Each row of a before or after table is a point. One or more steps were done to the points. Then noise was added and the rows were shuffled. The steps act on how far a point lies along the listed directions, d1 being the first. What was done? A step turns or swaps two directions, mirrors them in a line or flattens them onto one, adds a multiple of one to another, or multiplies one. Angles are multiples of 10 degrees, from the lower direction toward the higher: turns from -170 to 170, lines from 10 to 170 but not 90. Use the fewest steps. Two steps may share a direction if one is a turn and the other turns, adds or multiplies; they go together, in the order done. Otherwise the lowest direction goes first.
(in the rows, 128 means zero)

Directions:
(1): [112 126  82]
(2): [ 82 130 144]
(3): [127  80 130]
Before (10 x 3):
[[165  81 183]
 [114 166 110]
 [165 129 143]
 [122  83 108]
 [ 88 117 110]
 [ 82  86 130]
 [127 112 104]
 [101  84 114]
 [152 141 130]
 [135 149 122]]
After (10 x 3):
[[153 138 134]
 [ 71 114 101]
 [141 126 146]
 [157 153 118]
 [ 93  99 128]
 [131 111 168]
 [132 189  75]
 [116 105  87]
 [129 103 114]
 [ 96 104  94]]
Steps: swap d1 and d3

Directions:
(1): [117 153 136 128 107  88  86 168]
(2): [107 116 172 129 139 130  86  85]
Before (11 x 8):
[[154 165  85 127  88  54 115 249]
 [130  95 140 116 153 131 155  66]
 [120 145 122 113 136 112 114 134]
 [108 109 157 131 161 156 140  76]
 [139 132 103 116 111 107 134 146]
 [ 93 124 151 121 130 125 120 159]
 [142 117 110 116 136 150 162 132]
 [120 152 109 121  94  80 108 184]
 [139 116 131 136 146 150 134 101]
 [132 159 120 126 124 128 145 148]
 [162 166  94 127 100 124 151 186]]
After (11 x 8):
[[134 144 125 127 137 146 158 123]
 [137 144 122 136 121 111 108 156]
 [141 132 106 116 122 127 147 164]
 [167 126 105 129 133 178 187 111]
 [ 93 108 155 121 144 147 135 130]
 [104 158 144 130 119  87  94 171]
 [125 144 125 115 111  62 109 161]
 [165  63 115 130 178 199 210  52]
 [122 131 126 113 148 131 127 105]
 [141 112 108 117 128 135 151 108]
 [126  92 127 123 147 165 164  67]]
Steps: mirror d1 and d2 in the line at 70 degrees

Directions:
(1): [102 187 132 142 171 105 126 151 118 101 145 163 140  94]
(2): [142 135 149 158 111 122 110 135 114  87 184  69 134 139]
Before (10 x 14):
[[124 125 101 126 124 145 128 130 128 131 126 132 119 144]
 [132 169 144 121 137 111 128 138 106 106 156 126 142 109]
 [ 87 149 129 112 155 114 136 149 137 127 125 179 142  94]
 [118 144 136 129 133 116 117 134 116 109 139 140 130 119]
 [132 121 121 115 125 150 123 119 127 154 114 135 127 131]
 [119 151 135 139 163 116 126 124 132 123 152 156 139 105]
 [153  44 108  95 128 153 171  99 166 214  42 168 100 125]
 [131 140 133 114 129 117 125 128 117 115 150  98 127 126]
 [147  54 119  82 103 169 140  93 154 165  77 115 111 143]
 [111 213 159 204 179 107 100 166  94  45 249  82 144  88]]
After (10 x 14):
[[134 128 134 112 122 119 124 125 119 118 147  92 124 134]
 [128 129 119 118 130 149 125 121 127 149 116 140 130 125]
 [ 78 161 127 113 162 111 134 152 131 120 130 189 147  87]
 [144  70 123  85 119 160 138  97 149 158  84 127 113 135]
 [124 128  99 128 128 144 128 132 127 127 128 132 120 143]
 [128 171 158 193 145 124 102 149 101  65 232  56 133 114]
 [122 142 134 132 132 117 115 131 118 110 136 135 128 121]
 [136  85 112 106 158 138 169 118 157 198  55 194 105 104]
 [135 159 143 119 128 113 128 133 108 111 151 123 140 118]
 [115 155 141 140 163 114 125 122 137 121 152 155 141 102]]
Steps: add -0.5 times d2 to d1

Directions:
(1): [129 109  84 130 111 133 164 101 160 108 132 101 139 111 121 129 136 182
 101  95 115  64 136 121  73 136  97  93  96 167 112 106]
(2): [ 63 156 121 114 153 114 152  84 129 168 160  84 145 132 142 146 107 149
 113 123 132 148 164 128 181 101 164 117  84 139 108 156]
Before (9 x 32):
[[140 125 157 136 145 125 121 162 105 135 133 159 119 143 138 133 122  96
  159 136 124 148 117 141 146 132 141 160 156  94 120 139]
 [ 50 123  34 112 130 114 223  15 185 128 158  43 180 114 124 169 101 240
   57  65 105  37 179 124  95 122 117  67   7 210  85 121]
 [135 133 153 124 143 132  92 161 125 135 136 133 115 144 133 143 129  92
  149 145 137 185 119 139 182 102 160 155 135 101 138 159]
 [100 136 140 114 156 122 129  99 112 152 135 116 130 149 122 146 115  97
  130 137 136 163 142 138 157 121 166 138 115 128 117 143]
 [140 130 169 133 140 133  91 161 111 134 120 162 108 140 133 125 118  82
  171 160 133 170 111 143 143 130 139 153 169  77 135 127]
 [132 124 146 123 140 131 103 155 111 126 116 155 134 138 134 122 142  87
  142 157 128 146 117 135 132 141 135 143 150 108 143 120]
 [137 132 156 143 128 138 106 152 109 139 125 155 135 144 128 124 105  98
  142 154 142 163 122 137 163 126 120 149 157  97 135 134]
 [152 131 137 141 110 112 120 148 129 130 116 144 108 123 134 119 120 107
  144 134 111 132 131 118 123 125 118 132 150 138 141 110]
 [127 125 119 130 127 103 132 125 143 133 129 108 127 137 132 122 127 131
  136 124 125 124 145 117 142 141 150 116 122 130 131 136]]
After (9 x 32):
[[112 137 142 139 134 134 128 126 120 148 138 130 145 141 130 131 100 123
  128 141 140 150 137 134 165 120 125 134 131 112 121 139]
 [117 130 138 131 148 123 140 135 115 144 146 134 129 140 141 140 118 120
  143 123 122 134 132 139 148 124 146 144 130 111 108 142]
 [114 136 138 121 146 128 109 140 133 140 148 112 122 143 135 149 125 110
  137 134 134 175 132 137 184  95 163 142 113 113 128 162]
 [137 134 127 137 114 109 134 134 136 136 123 128 113 123 135 124 115 122
  135 126 109 125 139 117 124 121 120 123 133 148 135 114]
 [102 139 144 126 145 129 121 123 126 147 140 124 122 133 138 137 109 119
  150 143 130 149 135 141 146 119 146 131 128 101 115 133]
 [135 125 125 131 125 104 128 130 141 132 125 115 125 137 131 120 130 126
  140 127 124 127 141 119 143 144 148 120 130 124 135 135]
 [149 102 102 131 114 129 136 117 142  92 104 146 140 129 110 139 123 137
  117 117 115  90 114 133  85 152 100 129 118 145 139 105]
 [105 135 144 115 156 124 125 105 108 151 132 123 129 150 122 144 115  89
  135 139 135 166 138 139 156 123 166 139 120 125 121 142]
 [107 128 130 118 144 126 124 128 122 134 130 130 145 136 138 129 136 112
  127 146 125 132 134 133 134 132 138 127 124 125 129 124]]
Steps: flatten d1 and d2 onto the line at 140 degrees

Directions:
(1): [128 138 147 154 105 133 130 160 171 127 126  73  79 112 100 117 135 143
 126 149  87 128 100 104 134 122 148 148 133 136 130 132 168 161 146 137
 155 101 117 129 155 128  97 170 108 148  98 170 100 139 148 100 131  57
 174 171  47 116 146 164 113 111 169 158]
(2): [121 111 178 128 141  95 134 125  94 121 139 149 135 135  72 154 160 191
 155 165 128  95 105 171 144 101 148 173 120 135 131 113 110 134 121 153
 133 162  91  79 113  62 135 153 147 113 147 119 149 126 131 116 127 143
  91  96  81 111 168 191 138 130  80 138]
Before (8 x 64):
[[113 136 133 137 122 122 137 122 128 124 132 142 143 124 124 111 140 124
  143 139 140 124 129 141 133 119 139 134 126 136 134 127 114 131 122 141
  116 132 132 117 119 116 126 136 139 120 129 128 147 130 136 126 113 135
  113 132 118 119 123 121 133 129 123 121]
 [131 129 147 150 135 122 126 159 150 117 112  94 102 138 113 130 136 141
  131 135 107 119 122 132 125 118 161 133 130 120 132 128 153 159 130 147
  143 109 117 118 146 113 107 161 119 138 105 149 125 142 146 123 137  97
  145 146  72 120 147 159 128 119 154 137]
 [137 147 153 170  97 150 123 169 197 120 126  59  43 100 112 106 131 130
  117 137  67 144 105  81 136 130 133 159 152 132 131 133 195 181 172 144
  155  63 134 144 176 146  86 181 106 154  67 194  81 162 161 104 134  17
  200 180  39 107 152 162 111  93 191 169]
 [136 151 109 133 126 157 113 138 153 130 122  87 124 117 156 110  94  97
   95 112 114 149 125  73 123 147 116 110 147 131 132 143 154 132 128 129
  118 105 160 156 145 163 117 137 107 153 107 157 112 131 127 129 126 106
  175 164 144 127 124  97 110 120 172 133]
 [127 148  99 135 133 152 118 132 150 136 112  91 108 112 148 111 100  90
  118 110 110 153 133 103 113 152 112 103 142 140 131 142 138 141 138  97
  134 102 148 151 145 169 120 122 110 142  93 154  94 135 134 124 104 106
  151 170 148 129 103  97 121 129 169 123]
 [127 126 157 132 145 104 128 127 111 140 136 138 134 126 102 137 131 175
  142 138 141 121 118 165 137 125 128 159 112 134 132 110 112 145 112 132
  140 134  94  97 129  91 133 144 132 128 141 125 130 136 119 105 129 138
  116 105 105 114 160 169 126 140  99 129]
 [127 116 108 100 138 138 129  93 107 125 128 160 169 127 152 140 134 107
  126 121 157 119 158 147 126 138 109 122 115 123 131 133  94 107 100 111
   98 148 124 121 108 120 158  90 147 117 156  88 139 112 124 148 129 191
   88  95 202 142 110  84 144 158  85 104]
 [131 134 153 140 117 125 140 150 165 125 135 103  92 125 107 112 115 144
  117 143  98 130 128 117 134 117 145 142 119 127 137 138 159 154 140 125
  151 103 124 119 132 124 117 142 116 135  93 147  94 141 150 103 117  77
  177 164  72 126 148 150 139 114 162 155]]
After (8 x 64):
[[127 150  93 134 131 155 118 131 155 136 110  89 107 110 155 107  98  83
  116 105 111 157 134  98 112 156 109 101 141 139 131 143 141 141 137  94
  135  98 152 156 147 178 120 119 107 144  90 155  91 136 135 128 105 105
  157 176 155 131  97  86 119 128 173 122]
 [138 153 101 132 125 162 111 138 157 130 119  84 123 116 164 107  90  88
   90 106 113 155 128  68 122 153 115 105 147 130 132 146 157 131 128 126
  117  98 164 163 146 174 116 132 104 155 102 158 110 133 128 131 126 103
  180 169 150 130 119  88 109 122 179 130]
 [126 125 158 133 146 104 128 128 110 141 136 140 134 126 103 138 131 174
  143 136 141 119 118 165 138 126 127 160 112 135 133 108 114 146 112 131
  142 132  93  98 129  91 132 144 132 128 142 125 131 137 119 105 130 136
  117 105 104 113 161 168 126 141 100 132]
 [132 132 133 153 132 131 125 156 160 121 112  88 101 136 130 123 124 124
  124 126 108 130 129 120 118 124 156 122 133 119 130 133 159 157 133 140
  143  99 129 131 151 128 105 153 113 142  98 151 120 143 146 126 137  93
  156 156  82 124 136 142 125 119 167 133]
 [124 108 129  99 144 123 133  91  92 121 132 167 171 129 129 151 146 132
  138 136 156 106 149 165 130 126 118 143 109 129 132 128  86 109  97 123
  102 165 107 102 102  91 161  98 154 111 162  86 148 112 126 143 127 197
   71  80 182 134 126 109 147 158  65 110]
 [133 141 136 140 112 138 138 152 177 128 133  95  88 123 126 102 106 122
  108 130  99 143 135 104 130 126 137 128 124 126 134 144 165 151 142 118
  150  90 138 138 137 145 116 132 110 141  86 151  85 140 151 107 116  72
  191 173  89 133 136 130 135 113 178 152]
 [143 158 118 170  88 174 119 173 220 126 118  47  38  95 150  87 110  86
   98 113  68 166 121  52 124 149 118 128 156 126 127 144 208 177 177 127
  151  37 161 179 187 192  78 162  93 165  53 198  64 164 160 114 133   7
  226 204  71 118 125 118 105  90 224 161]
 [113 135 137 139 123 122 138 123 126 125 133 143 143 126 122 111 142 128
  144 141 139 122 129 143 133 117 139 138 125 135 134 127 111 130 121 142
  115 132 130 116 118 116 125 135 140 117 134 127 149 131 135 127 112 136
  112 131 117 121 123 122 132 129 121 121]]
Steps: add -0.5 times d1 to d2
